Every row gives one point. Each copy is the shape, with its points in the same order, turned, moved and blurred by noise. Some copies are also mirrored. Which?

Shape (8 x 3):
[[-0.29  0.34  0.16]
 [-0.11  0.50  0.37]
 [ 0.65 -0.53 -0.54]
 [-0.41  0.17  0.05]
 [ 0.40  0.26  0.23]
 [-0.27  0.47  0.50]
 [ 0.25 -0.52 -0.74]
 [-0.25 -0.22  0.30]]
Copy 1 (8 x 3):
[[-0.20  0.14  0.36]
 [ 0.03  0.40  0.63]
 [ 0.74 -0.16 -0.69]
 [-0.27  0.06  0.30]
 [ 0.43  0.41  0.19]
 [-0.19  0.55  0.57]
 [ 0.39 -0.50 -0.65]
 [-0.28  0.43 -0.13]]
Copy 1 is: mirrored
Copy 2 (8 x 3):
[[-0.04  0.45  0.23]
 [ 0.22  0.44  0.39]
 [ 0.41 -0.48 -0.85]
 [-0.22  0.31  0.16]
 [ 0.62  0.21  0.01]
 [ 0.08  0.49  0.58]
 [-0.01 -0.36 -0.94]
 [-0.10 -0.10  0.27]]
Copy 2 is: only turned
Copy 3 (8 x 3):
[[-0.18  0.05  0.37]
 [ 0.00 -0.05  0.60]
 [ 0.25 -1.08 -0.57]
 [-0.35  0.03  0.19]
 [ 0.27 -0.52  0.44]
 [-0.18  0.03  0.70]
 [-0.03 -0.75 -0.75]
 [-0.52 -0.44  0.24]]
Copy 3 is: only turned
Copy 4 (8 x 3):
[[-0.15  0.21  0.09]
 [ 0.05  0.40  0.36]
 [ 0.22 -0.25 -1.20]
 [-0.34  0.08  0.07]
 [ 0.36  0.26 -0.19]
 [-0.02  0.19  0.45]
 [-0.21 -0.12 -1.18]
 [-0.14 -0.32 -0.03]]
Copy 4 is: only turned

Shape (9 x 4):
[[-0.37  0.29 -0.06  0.08]
 [-0.04  0.32  0.13 -0.40]
 [ 0.12  0.12  0.53 -0.49]
 [ 0.09  0.09  0.31 -0.42]
 [-0.26  0.01  0.34 -0.30]
 [-0.23 -0.37  0.10 -0.25]
 [ 0.10 -0.09 -0.48 -0.15]
 [ 0.05 -0.07  0.45  0.63]
 [-0.17  0.32 -0.34  1.62]]
Copy 1 (9 x 4):
[[-0.11  0.37 -0.35 -0.09]
 [ 0.38  0.42 -0.11 -0.54]
 [ 0.50  0.34  0.35 -0.56]
 [ 0.37  0.26  0.24 -0.50]
 [ 0.06  0.47  0.18 -0.39]
 [-0.34  0.22  0.10 -0.43]
 [-0.05 -0.11 -0.42 -0.42]
 [ 0.02 -0.04  0.31  0.39]
 [-0.22 -0.30 -0.52  1.42]]
Copy 1 is: only turned
Copy 2 (9 x 4):
[[-0.41 -0.32  0.01  0.51]
 [-0.39  0.14 -0.07  0.13]
 [-0.52  0.25  0.25 -0.24]
 [-0.36  0.14  0.10 -0.12]
 [-0.54 -0.19  0.11 -0.03]
 [-0.22 -0.45  0.04 -0.20]
 [ 0.24 -0.22 -0.25  0.19]
 [-0.12 -0.40  0.88  0.38]
 [ 0.33 -0.80  0.77  1.60]]
Copy 2 is: only turned

Shape (10 x 4):
[[ 0.00  0.03 -0.32  1.49]
 [ 0.19  0.04 -0.10 -0.39]
 [ 0.20  0.23  0.29  0.97]
 [ 0.31 -0.86 -0.26  0.20]
 [ 0.11  0.10  0.07  0.06]
 [ 0.16 -0.08 -0.27 -0.26]
 [-0.17 -0.19 -0.49 -0.42]
 [ 0.21 -0.02 -0.40  0.01]
 [-1.06  0.17 -0.04 -0.03]
 [ 0.03  0.01 -0.50 -0.14]]
Copy 1 (10 x 4):
[[-0.31  0.39  0.06  1.48]
 [-0.21  0.21 -0.11 -0.35]
 [ 0.12  0.60  0.38  0.84]
 [ 0.16 -0.41 -0.55  0.35]
 [-0.11  0.30  0.16  0.01]
 [-0.23  0.11 -0.22 -0.15]
 [-0.57 -0.21 -0.21 -0.23]
 [-0.39  0.23 -0.29  0.06]
 [-0.74 -0.35  0.81 -0.02]
 [-0.43  0.18 -0.19 -0.11]]
Copy 1 is: only turned
Copy 2 (10 x 4):
[[-0.11 -0.40 -0.95  1.09]
 [-0.07 -0.05  0.34 -0.28]
 [ 0.15  0.06 -0.34  0.92]
 [-0.76 -0.54  0.36  0.37]
 [ 0.02  0.08  0.10  0.12]
 [-0.15 -0.19  0.23 -0.25]
 [-0.56 -0.16  0.16 -0.55]
 [-0.11 -0.36  0.01 -0.08]
 [-0.55  0.83 -0.46 -0.22]
 [-0.13 -0.28  0.00 -0.36]]
Copy 2 is: only turned
Copy 3 (10 x 4):
[[ 1.01 -0.17  0.06  0.91]
 [-0.35 -0.07 -0.24 -0.33]
 [ 0.48 -0.44  0.46  0.46]
 [-0.03 -0.70 -0.83  0.36]
 [-0.09 -0.13  0.01 -0.05]
 [-0.23 -0.02 -0.48 -0.20]
 [-0.42  0.28 -0.64 -0.04]
 [ 0.06 -0.03 -0.43 -0.10]
 [-0.60  0.70  0.07  0.63]
 [-0.02  0.13 -0.48 -0.09]]
Copy 3 is: only turned
Copy 4 (10 x 4):
[[-1.17 -0.24  0.57  0.65]
 [ 0.25  0.24 -0.18  0.02]
 [-0.97 -0.03  0.52 -0.15]
 [-0.25 -0.57 -0.57  0.16]
 [-0.10  0.12  0.13 -0.03]
 [ 0.26  0.22 -0.22  0.13]
 [ 0.45 -0.03 -0.24  0.37]
 [-0.08  0.24 -0.27  0.32]
 [ 0.58 -0.16  0.90  0.26]
 [ 0.23  0.34 -0.15  0.45]]
Copy 4 is: mirrored

Shape (11 x 6):
[[ 0.03 -0.35  0.29  0.98  0.16  0.16]
 [ 0.21 -0.17  0.40 -0.52 -0.31 -0.16]
 [ 0.18 -0.08 -0.21 -0.48 -0.48  0.07]
 [-1.24  0.60 -0.09 -0.28  0.06 -0.17]
 [-0.30 -0.44  0.29 -0.69  0.01  0.05]
 [-0.06 -0.58  0.38  0.51 -0.22  0.19]
 [ 0.34 -0.03  0.02  0.86  0.46 -0.16]
 [-0.02 -0.20 -0.10 -0.95 -0.02  0.05]
 [ 0.22  0.34  0.34 -0.63  0.10  0.20]
 [ 0.02 -0.26  0.26 -0.46  0.09  0.05]
 [ 0.63 -0.08  0.23 -0.74 -0.10 -0.46]]
Copy 1 (11 x 6):
[[ 0.51 -0.16  0.68  0.46  0.52  0.10]
 [-0.74  0.05  0.11  0.25 -0.28  0.00]
 [-0.69 -0.13 -0.24 -0.12  0.06  0.25]
 [ 0.01 -0.50  0.55 -1.09 -0.73  0.28]
 [-0.93 -0.05  0.62 -0.16 -0.14  0.16]
 [-0.03 -0.33  0.62  0.55  0.34  0.29]
 [ 0.60  0.08  0.36  0.17  0.54 -0.39]
 [-1.06  0.11  0.16 -0.43 -0.04  0.09]
 [-0.52  0.60  0.11 -0.21 -0.31  0.14]
 [-0.66  0.15  0.43 -0.03 -0.01  0.04]
 [-0.88  0.28 -0.17  0.17 -0.19 -0.46]]
Copy 1 is: mirrored
Copy 2 (11 x 6):
[[-0.44 -0.39  0.66 -0.14 -0.35 -0.23]
 [ 0.46  0.49  0.05 -0.15  0.33  0.20]
 [ 0.44  0.15 -0.41  0.15  0.00  0.49]
 [-0.97  0.46 -0.95 -0.33  0.29  0.20]
 [ 0.04  0.30  0.06 -0.08  0.61  0.55]
 [-0.23 -0.03  0.64 -0.08 -0.32  0.22]
 [-0.23 -0.49  0.32 -0.04 -0.25 -0.76]
 [ 0.32  0.20 -0.35  0.02  0.69  0.51]
 [ 0.44  0.15 -0.32 -0.52  0.63  0.01]
 [ 0.18  0.17  0.06 -0.14  0.63  0.25]
 [ 0.89  0.52 -0.10  0.12  0.46 -0.11]]
Copy 2 is: mirrored
Copy 3 (11 x 6):
[[ 0.50 -0.41  0.63  0.01  0.23  0.25]
 [-0.72 -0.01 -0.16 -0.49  0.18  0.43]
 [-0.32  0.32 -0.49 -0.48  0.12  0.19]
 [-0.34  0.31 -0.30  0.80 -1.03  0.17]
 [-0.72  0.05  0.02 -0.61 -0.34  0.13]
 [ 0.20 -0.56  0.29 -0.39  0.05  0.32]
 [ 0.27 -0.14  0.70  0.34  0.62  0.00]
 [-0.85  0.57 -0.22 -0.59 -0.17 -0.08]
 [-0.72  0.67  0.21 -0.22  0.06  0.49]
 [-0.60  0.18  0.19 -0.39 -0.14  0.15]
 [-1.12  0.26 -0.13 -0.37  0.52  0.18]]
Copy 3 is: mirrored

Shape (9 x 6):
[[-0.30 -0.37  0.18  0.25  0.87 -0.39]
 [ 0.40  0.04 -0.24  0.25  0.21  0.05]
 [ 0.04 -0.61 -0.26 -0.05  0.62  0.49]
 [-0.39 -0.63  0.09  0.28 -0.35  0.27]
 [-0.48  0.18  0.12 -0.10  0.16  1.11]
 [ 0.51 -0.07  0.40 -0.08 -0.65 -0.24]
 [ 0.42 -0.06 -0.93  0.05 -0.16 -0.14]
 [-0.13 -0.22 -0.07 -0.31 -0.06  0.33]
 [-0.84  0.73 -0.27  0.21  0.62  0.00]]
Copy 1 (9 x 6):
[[-0.04 -0.20  0.24  0.41  1.00 -0.23]
 [-0.05 -0.39 -0.24  0.05  0.01 -0.27]
 [ 0.09 -0.91  0.37  0.48  0.15 -0.07]
 [-0.02 -0.06  0.96  0.02 -0.15 -0.09]
 [-0.69 -0.08  0.40  0.91 -0.41  0.37]
 [ 0.39  0.33  0.02 -0.45 -0.26  0.24]
 [-0.23 -0.72 -0.18 -0.63 -0.14 -0.28]
 [-0.19 -0.38  0.33  0.16 -0.06  0.42]
 [-1.18 -0.10 -0.10  0.49  0.54 -0.06]]
Copy 1 is: only turned
Copy 2 (9 x 6):
[[-0.34  0.68 -0.01 -0.07  0.74  0.12]
 [ 0.38  0.30  0.28  0.14 -0.18  0.40]
 [ 0.28  0.01  0.69 -0.31  0.49  0.45]
 [-0.09 -0.68  0.14  0.25  0.30 -0.12]
 [-0.56 -0.48  0.82 -0.40 -0.44  0.10]
 [ 0.73  0.09  0.13  0.47 -0.32 -0.67]
 [ 0.88 -0.02 -0.33 -0.12 -0.37  0.47]
 [ 0.24 -0.26  0.35 -0.32  0.00 -0.14]
 [-0.82  0.34 -0.38 -0.57 -0.35  0.40]]
Copy 2 is: only turned
Copy 3 (9 x 6):
[[ 0.57 -0.51  0.48  0.20  0.49  0.38]
 [ 0.37  0.29 -0.15  0.55  0.03  0.11]
 [ 0.38 -0.24 -0.15  0.24 -0.26  0.81]
 [ 0.07 -0.34  0.30  0.09 -0.71 -0.10]
 [-0.75 -0.36  0.11  0.72 -0.43  0.69]
 [-0.03  0.91  0.35 -0.01 -0.21 -0.36]
 [ 0.25  0.22 -0.85  0.14 -0.09 -0.26]
 [-0.18  0.01  0.00  0.01 -0.24  0.28]
 [-0.44 -0.70  0.01  0.74  0.79 -0.02]]
Copy 3 is: only turned

Shape (14 x 8):
[[ 0.40  0.80 -0.12 -0.30 -0.77 -0.07  0.27  0.73]
 [-0.60 -0.13  0.54 -0.40 -0.21  0.06  0.46 -0.61]
 [ 0.27  0.34  0.40  0.31 -0.35  0.51 -0.06 -0.49]
 [-0.05  0.25 -0.25  0.40  0.18 -0.22  0.43 -0.01]
 [-0.04 -0.47 -0.03  0.55 -0.07 -0.17  0.00 -0.44]
 [-0.20  0.29  0.65  0.38 -0.40 -0.22 -0.17  0.20]
 [-0.67  0.73 -0.10 -0.21  0.34 -0.14 -0.05 -0.15]
 [ 0.28  0.43 -0.09 -1.01  0.26 -0.34 -0.14  0.74]
 [ 0.42  0.42 -0.92  0.10  0.30  0.50  0.30 -0.04]
 [-0.13 -0.08 -0.13  0.03  0.54 -0.23  0.00  0.24]
 [ 0.21  0.51  0.27  0.91 -0.35 -0.03  0.55 -0.57]
 [ 0.29  0.81  0.89 -0.51 -0.45 -0.48 -0.35 -0.16]
 [ 0.41  0.02  0.40 -0.10 -0.34  0.42  0.78  0.18]
 [-0.42  0.60  0.26  0.42 -0.15 -0.42 -0.17  0.24]]
Copy 1 (14 x 8):
[[ 0.26  1.22  0.44  0.06 -0.49  0.18 -0.21  0.59]
 [-0.71 -0.18  0.27  0.63  0.33  0.25 -0.65  0.15]
 [ 0.25  0.02  0.84  0.19  0.34 -0.29 -0.29 -0.13]
 [ 0.24  0.17 -0.20  0.36  0.11  0.00  0.36  0.33]
 [-0.12 -0.25 -0.16 -0.02  0.22 -0.45  0.14 -0.13]
 [ 0.19 -0.12  0.46  0.08 -0.51 -0.24 -0.34  0.51]
 [ 0.34 -0.12 -0.21  0.33  0.31  0.67 -0.39  0.68]
 [ 0.32  0.73 -0.27  0.05 -0.81  0.95 -0.42  0.01]
 [ 0.61  0.72  0.05  0.06  0.57  0.49  0.55 -0.15]
 [ 0.18 -0.18 -0.43  0.07 -0.27  0.44  0.17  0.02]
 [ 0.29  0.19  0.53  0.62  0.41 -0.78  0.13  0.33]
 [ 0.46  0.37  0.45  0.48 -0.56 -0.09 -1.30  0.20]
 [-0.34  0.56  0.74  0.53 -0.24  0.13  0.20 -0.15]
 [ 0.37 -0.13  0.05  0.05 -0.29 -0.12 -0.21  0.88]]
Copy 1 is: mirrored
Copy 2 (14 x 8):
[[-0.65  0.03  0.53  0.30  0.63  0.17  0.96 -0.17]
 [-0.14  0.00  0.37 -0.47 -0.60  0.67 -0.32 -0.35]
 [-0.26  0.60 -0.09  0.35 -0.54  0.35  0.32 -0.62]
 [-0.11 -0.16 -0.23  0.51  0.23  0.34 -0.22 -0.02]
 [-0.03 -0.07 -0.27  0.38 -0.72  0.11 -0.26  0.20]
 [ 0.05 -0.22  0.35  0.31 -0.26 -0.15  0.40 -0.63]
 [ 0.24  0.31  0.66  0.25  0.34  0.30 -0.49 -0.22]
 [-0.48  0.37  0.65 -0.31  0.85 -0.52  0.09  0.14]
 [-0.31  0.80 -0.41  0.64  0.52  0.46  0.01  0.39]
 [ 0.20  0.04 -0.01  0.06  0.25 -0.24 -0.35  0.19]
 [-0.35 -0.12 -0.38  0.85 -0.38  0.65  0.00 -0.82]
 [-0.74  0.27  0.90  0.06 -0.12 -0.31  0.21 -0.94]
 [-0.56  0.07 -0.33 -0.30  0.00  0.47  0.54 -0.33]
 [ 0.23 -0.28  0.50  0.61  0.11 -0.03  0.11 -0.45]]
Copy 2 is: only turned
